Rows are points. Two turns around zero, p and q, are shown by what they do to some points. Write where each new point lands after one turn and then the other. Backwards means that the second turn is done in reverse. Each puzzle has new turns, and all numbers are rounded.
In the rows, zero is written as 128.

Turn p:
[121 168] => [113 166]
[166  85] => [174  93]
[ 97 131] => [ 97 125]
Turn q:
[139 183] => [104 179]
[119 112] => [130 110]
[153 142] => [140 154]
[101  75] => [137  69]
Where do these land?
p, then q: [150 113] => [154 134]
q, then p backwards: [155 160] => [139 168]
p, then q: [165 108] => [168 142]
p, then q: [109 150] => [ 99 129]
q, then p backwards: [ 61 110] => [75 84]

Turn p:
[124  95 143] => [129 100 152]
[106 194  58] => [108 164  38]
[150 137 142] => [143 147 142]
[118 121 166] => [111 128 164]
[141  93 131] => [149 101 144]
Turn q:
[ 70 157 133] => [ 95 174  97]
[156 181 123] => [178 162 128]
[136  80 150] => [103  93 159]
[126 147 107] => [144 136 106]
[152  75 126] => [122  74 149]
Where do these land?
p, then q: [127 124  85] => [144  96 104]
q, then p: [129  76 154] => [ 97  94 163]
q, then p: [108 143 182] => [ 82 164 140]
q, then p backwards: [ 93 142 117] => [114 159 109]
q, then p: [184 155 103] => [191 145 143]

Turn p:
[ 99 104 166  82 145 132] => [ 99 108 146 110 183 109]
[149 127 145  88 142  91] => [142 140 150  89 144  93]
[159 124 158 170 170 103] => [156 162 152 173 130  88]
[109 128 109 155 152 121] => [118 151  99 152 127 121]
[162 177  85 132  80 163] => [152 131 127 107  75 199]
[ 75 103 140 156  88 124] => [ 80  82 112 153 105 113]
[159 103 105 124 159 139] => [172 136 108 133 156 130]
[113 158 117 117  88 152] => [105 115 131 108 103 170]
Turn q:
[118 113  89 167 104 130] => [141 130  74 155 120 126]
[165 119 101 160 115 111] => [168 143 105 143 120  96]
[139  87 115 148  86  95] => [161  96 108 166 101 104]
[167 115 109 110  89 140] => [174 130 127 121  86 138]
[118 178 158 122 152 123] => [ 84 157 161 119 140 121]
[117 135 196 100 165 178] => [108 131 191 113 172 182]
[ 89 142 134  97 199 123] => [ 75 113 137  78 174 124]
[110 135 123 119 114 124] => [111 122 122 129 111 133]
Where do these land?
q, then p: [ 52 136 119 163 105 119] => [ 90 123  61 165 111 140]
q, then p: [150 113 137 174 104  96] => [152 144 127 158  84  98]
q, then p: [133 119 108 136 117 163] => [151 133 122 126 126 165]
p, then q backwards: [119 153 111 129 150 132] => [125 154 120 142 130 152]
q, then p: [153  90 120 116 113 156] => [177 111 140 128 135 149]
p, then q backwards: [146 143 172 147 121 115] => [150 141 167 120 111 106]
q, then p: [134 143 122  99 216 113] => [107 160 135  77 189  92]
p, then q: [149 147 116  31 109 132] => [131  98 179  52 118 164]
p, then q: [115 107 147 156 116 127] => [133 112 113 162 138 117]

Turn p:
[113  92 110 112 108 140 108 115 112] => [116  78 119 124 104 134 124 126 120]
[122 143 119 134 113  62 110 148 115] => [133 135 123 147 127  63 100 142 112]
[188 134 128 123 116  84 193  70 108] => [186 136 151 152 129  97 200  87  91]
[105 141  96 144 114 141 145  97 126] => [101 127  97 145 121 128 152  97 128]
[159 154 164 137 121 142 141 144 105] => [134 167 157 139 118 145 144 154 109]
[133 140 122 133 119 141 104 132 225] => [151 157 105 103 107 137  94  99 202]
[132 125 100 150 116 137 103 141 106] => [124 119  98 153 113 138 111 146 112]
[ 98 145 103 110 117 143 114 157 102] => [ 89 125  98 111 116 121 123 159 111]
[109 124 142 106 208 137 141 145 113] => [114 124 141  91 203 148 126 144 114]
[112 146 129 123 143 136 112 103 126] => [108 135 126 116 133 137 115 101 113]
[137  63 195 136 134 143 137 154 170] => [152 104 194 128 138 159 119 152 195]
Turn q:
[ 99 107 137 114 172 161 133 134 148] => [118 115 123 114 172 137 140 142 175]
[126 105 114 146 128 115 112 118 116] => [122 114 114 146 136 111 110 114 118]
[125 102 120 119 108 165 128 103 128] => [132  99 124 124 123 147 127  91 151]
[131 149 204 139 156 156 104 132 117] => [125 114 184 135 166 175 122 167 117]
[117 149 133 119  96 176 136  88 205] => [130 166 166 120 112 164 130  79 197]
[154 131 122 115 129  81 107  82 105] => [154 127 147 121 137  89 114  96  80]
[161 136 100 146 128 122  98 143 119] => [153 142 100 144 125 133  97 132 103]
[130 126 129 119 101 109 128 168 140] => [121 135 122 118  89 117 112 156 133]
[ 93 141 101 131 116  96 150 140 101] => [ 89 139 100 119 112 104 151 126 100]
[107 123 129 150 127  63 206  98 122] => [100 136 145 158 112  57 195 115 115]
[165 140 119 110 146 165 106 203 107] => [164 122  84 108 125 174 111 191 119]
Where do these land?
q, then p: [150 142 119 118 156 113 143 166  90] => [142 124 104 129 140 117 152 181 104]
q, then p: [135 129 135 122 116 152  91 115 133] => [129 122 136 114 113 162 106 115 120]
q, then p: [124 137 179 121 134 139 124  98 167] => [128 155 182 111 137 148 114 117 152]
q, then p: [120 115 149 138 167 138 107  64 141] => [141 132 165 128 180 156 107  88 124]
p, then q: [113 134 150 110 133  90 137 107 135] => [126 126 167 120 142  96 132 127 113]
q, then p: [162  57 166 109 130 113 152 165 143] => [184 102 146 142 117 100 107 171 182]
p, then q: [117 164  84 141  96 139 174 146  86] => [ 89 152  77 141  99 115 180 132 112]
p, then q: [148 138 120 161 127 116  95 100 129] => [137 132 130 156 136 145 105  96  98]
q, then p: [ 83 155 101 150 112 121 151 178  77] => [ 63 109  77 136 127 106 163 158 120]
q, then p backwards: [139  80  94  82  89 150 127 168 144] => [128 101  85  97  91 144  93 144 182]
p, then q backwards: [116 157 111 154 148 136 109 103 164] => [112 133  81 142 122 147 100 108 150]

Turn p:
[ 87 119 132 147 108 138 124 157 124 129 132] => [137 117 155 169 141 131 112 148 134 134 131]
[139 118 138 143 132 136 122  92 113 127 139] => [113 138 122 123 144 146 134 100 131 125 150]
[133 133 127 137 131 108 129 141 130 145 127] => [122 127 121 129 128 109 121 129 136 146 118]
[144 114 128 120 125 101 143 128 115  87 112] => [146 109 123 129 106 127 144  98  95 139 125]
[116 121 128 143 113 118 135 100 165 122 116] => [139 113 134 134 126 129 139 100 163 107 114]
[ 95 122 131 142 142 100 140 150 140 113 141] => [139  94 143 145 135 103 148 139 137 147 133]
[147 145 119 125 134 143 140 127 134 128 141] => [138 140 106 114 121 132 130 141 135 125 140]
[134 137  96 114 136 132 143 133 119 145 131] => [127 140 103 123 127 137 138 153 125 138 110]
[139 133 115  68 124 145 133 124 121 144 123] => [133 154 131  92 122 150 131 152 105 119  99]
[109 165 140 142 114 141 137 104 128 142 137] => [130 167 140 141 128 129 140 129 162 123 142]
[141 131 128 133 139 131  31 155 133 136 121] => [ 56 104 143 121 103 119  72 145 122 113 141]
[135 113 142 129 142 138 145 120 120 117 107] => [139 130 119 131 142 121 136 109 104 111 130]
[145 112 139 122 125 132 142 132 122 129 136] => [144 129 122 115 141 132 119 120 116 137 132]
Turn q:
[125 113 114 161 120 116 148 109 141 132 204] => [137 122 124 188 126  74 123 100 106 129 151]
[135 136 124 111 115 128 105 174 131 143 118] => [140 112 131 123 125 138 127 162 142 157  99]
[137 133 127 120 123 143 117 154 145 148 114] => [144 117 135 118 132 136 149 147 131 146 109]
[112 115 121 123 121 132 126 125 146  68 114] => [104 125 107 126 137 120 136 154 154  84 141]
[ 78 129 158 118 121 127 146 128 142 121 134] => [ 92 130 147 138 132 125 145 126 158 140 159]
[117 146 138 134 119 140 146 146 139 108 126] => [110 137 136 125 153 109 138 139 145 129 122]
[138 128 114 118 133 142 102 123 146 136 111] => [157 116 120 109 121 139 144 136 133 121 125]
[149 112 127 150 149  97 148 122 107 138 115] => [113 129 111 135 136 151 110 100  92 127 115]
[148 140 111 121 156 122 105 119 133 128 139] => [152 106 110 106 120 117 113 118 121 126 129]
[132 131 113 120 115 131 131 111 133 131 121] => [142 146 115 125 124 130 137 132 126 126 137]
[137 146 139 124 126 110  98 115 132 135 111] => [135 128 113 109 105 139 129 111 148 134 112]
[146 113 131 157 144 132 125 107  96 137 148] => [139 128 145 141 119 126 103  97  98 108 122]
[103 132 123 126 125 134 139 124 108 124 113] => [122 147 138 127 142 145 117 132 139 124 143]
[136 119 152 110 123 138 156 135  94 144 121] => [106 151 159 121 121 144 121 138 100 143 126]
Where do these land?
p, then q: [156 158 174 138 129 118 140 127 124  94 125] => [129 156 106 141  88  93 109 109 119 144 130]
p, then q: [127 158 106 142 138 148 141  86 126 111 151] => [137 144 127 137 162  80 144 141 118 133 149]
p, then q: [102 114 142 111 141 123 109 141 115 151 122] => [100 111 148 118 131 153 114 116 142 137 126]
p, then q: [143 126 119 108 139 132 125 144 118 153 137] => [138 118 133 114 132 146 112 147 136 149 129]
q, then p backwards: [112 103 128 113 145 126 124 150 158 130 111] => [111 109  99 129 148 127 121 124 133 111 156]
q, then p: [102 138 115 116 125 108 123 142 133 152 134] => [118 128 113 117 151 129 105 139 155 129 122]
p, then q: [148 143 146 144 131 141 107 129 129 132  93] => [130 135 107 135 117 119 104 118 166 113 130]
p, then q: [130 134 101 130 110 112 171  85 110 102 140] => [151 174 133 124 152 113 158 123  87 129 138]
p, then q: [111 114 114 126 111 157 116 147 134 125 119] => [127 111 145 129 134 130 127 140 137 100 100]
p, then q: [151 106 140 124 104 132 126 119 139 142 139] => [148 117 130  99 103 129 139 130 130 118 137]
q, then p: [114 115 101 124 132 114 108 132 125 125 140] => [119 102 114 128 129 143 104 129 136 131 137]
p, then q: [141 126 149 161 130 125 146 134 127 119 124] => [143 123 106 139 117 116 116 101 114 124 129]
